Each row is a point. To make a cloud, some directions were put in groups of two or more. Within a group, all points are equally far from the middle, so they leave a hole (a ring in 2 directions, a hollow ball in 3). The other directions are filled evenly. Then the cloud was stretched, turned, moved and blurred a little. How many holes are there, and how many directions does each take, smallest first?
(in the rows, 128 means zero)

Cloud (22 x 3):
[[ 81  87 173]
 [ 76 124 110]
 [130  85 177]
 [131 177  88]
 [158 165 101]
 [144 102 114]
 [ 79  94 180]
 [ 67 108 144]
 [110  92 195]
 [104 158 185]
 [126 154 189]
 [100 144 195]
 [142 177  92]
 [122 180 161]
 [ 67 140 160]
 [135  83 147]
 [153 178 111]
 [ 99  82 135]
 [ 82  92 132]
 [101 166  88]
 [117 181 159]
 [150  96 155]]
Holes: 1 (3)

Cloud (49 x 6):
[[100  69  85  98 134 160]
 [115 100 180 128 107 161]
 [110 166  83 119 135 136]
 [120 186 149 105 144 199]
 [150 146 102 154 153 206]
 [132 120 164  67 106 191]
 [155 145 127 125 179 106]
 [111 173 126 122  77 114]
 [ 79 131 175 119 193 172]
 [146 194 158 169 180 173]
 [ 86 166 129  89  93 124]
 [140  97 136 113 195 127]
 [100 180 140 204 147 121]
 [ 43 155 154 107 184 124]
 [ 58 128 120 145  87 163]
 [175 140  92 110  96 158]
 [131 174 143 190 170 180]
 [ 92 104 141 123  87 198]
 [144 142 129 100 212 164]
 [142  66 111 144 125 121]
 [120 176 179 109  90 150]
 [ 77 181 121 188 157 136]
 [ 82 149 188 122 191 151]
 [118 199 155 185 168 158]
 [102 179  93 150 173 120]
 [158 138 132  70 120 192]
 [115 187 177 137 115 120]
 [116  87 108  63 144 169]
 [109 126  91 193 166 107]
 [176 116 143  87 126 150]
 [157  78 151 106 135 154]
 [101 166 126 204 140 104]
 [169 180 162 178 142 165]
 [ 44 127 158 129 170 161]
 [129  96 160 144  87 175]
 [179 117  96 181 125 127]
 [129 151 133 126 168  89]
 [ 57 125 151 174 162 122]
 [ 78 129 189 137 158 130]
 [134  91  90 132 132 200]
 [ 89  93 138 121 124  88]
 [ 72 132  90 178 160 122]
 [ 92 178 154  98  83 139]
 [ 95 191 137 122  88 162]
 [166  98 120 148  78 191]
 [ 67  95 133 128  71 118]
 [ 58 108 147 112  81 166]
 [155 191 170 162 171 163]
 [107  98 126 129 163 204]]
Holes: 3 (2, 2, 2)

Cloud (75 x 8):
[[112 121 157  72 187 137 147  82]
 [164 151 111 144 188 197 120 162]
 [ 99  72 135 126 126 183 169  79]
 [140 166 175 128 186 117 136 108]
 [ 60 138 145 112  95  70 125  82]
 [135 121 166  71 147  65 127 162]
 [ 85 178 142 167 168 130 109 190]
 [115 138 123 134 129 202 149 170]
 [132 149  98  52 129 130 187 131]
 [129  76 174 107 174 146 157 108]
 [168 126 123  67 125  59 161 163]
 [118 164 170  88 143  56 111 165]
 [198 161 151  98 135 104  99 118]
 [125 110 106 110 122  71 188 157]
 [ 84 166 162 185 142 139 142 150]
 [ 80 108 110 149 159  97  93 174]
 [ 56 111 147 143 155 114  76 125]
 [109  58 110 132 179 124  88 107]
 [207 148 116 146 188 161 127 177]
 [138 217 156  90 100 122 172 144]
 [152 101 100 122  79 202 103 106]
 [ 70 121 124 116 130 115 211 104]
 [143 184 143 113  80 131 192 149]
 [172 131 122 176  96 136 109 189]
 [154 184 110  72 139  67 129 103]
 [169 193 145  64 139 121 171 105]
 [133  60 139 158 190 146 134 139]
 [197 111 103 162 194 152 130 145]
 [ 59 196 175 110 124  89 138 132]
 [ 82 155 134 152 212 121 127 122]
 [138 146 132  88  74  86 198 139]
 [157  89 129 153 130 152 145 188]
 [131  72 124  76 120 141 149 155]
 [100 193  96  96 141 164 153 104]
 [ 86  97 127  94 193  61 152 136]
 [165 161 134 159 104 196  81 129]
 [102  64 100  96 139  95 164  79]
 [153 131 111 173  87 167  88 176]
 [169 143 146 163 118 126 161 188]
 [146 180 112 163 114 153  73 122]
 [136  88  92 103 123 129  96 165]
 [165 179 162 113 143 121  79 177]
 [ 57 170 154  94  94  65 176  93]
 [126 179 106 104 125  49 113 168]
 [ 86 180 146 137 174  87 186 159]
 [115  31 126 113 143 128 144 103]
 [166 169 132  69 185 138 155 149]
 [101 194 130 128 156  95 110  90]
 [ 94 174  90  94 150 164 142  97]
 [ 89 179 146 148  98  68 178 118]
 [133 127  98  67 133 101 105  87]
 [121 139  85 116 134  97  93  91]
 [156 188 152 105 176  97 111 109]
 [ 82 162 133 114 119  31 120 143]
 [156 121 121 127  72 189  97  91]
 [118 156 131 112 129 206  78 121]
 [132 108 144 154 124 128 190 152]
 [111 170 189 145 121  75 126 119]
 [159  69 149 135 139 136 110 185]
 [126 148 145 106  99  33 187 131]
 [144  95 155 176 175  98  98 183]
 [ 51 180 171 110 130 129 163 129]
 [199  68 117  94 130 170 103 121]
 [ 87 118 109  97 161  87 205  85]
 [ 74 158 174 137 110 125 115  80]
 [142 167 155 146 126 121  60 187]
 [ 83 106  96 126  99 160 120 153]
 [ 98 136 115 129 114 169 181  65]
 [182 165  91  95 190  87 150 167]
 [164 202 136 158 146  79 134 202]
 [155  62 108  81 168 140 107  97]
 [152 189 129  98 103  95 159  75]
 [120 147 111 158 105 202  77 162]
 [136 155 115 145 150  69 191 102]
 [179  83 142  81 135 189 136  92]]
Holes: 2 (2, 6)
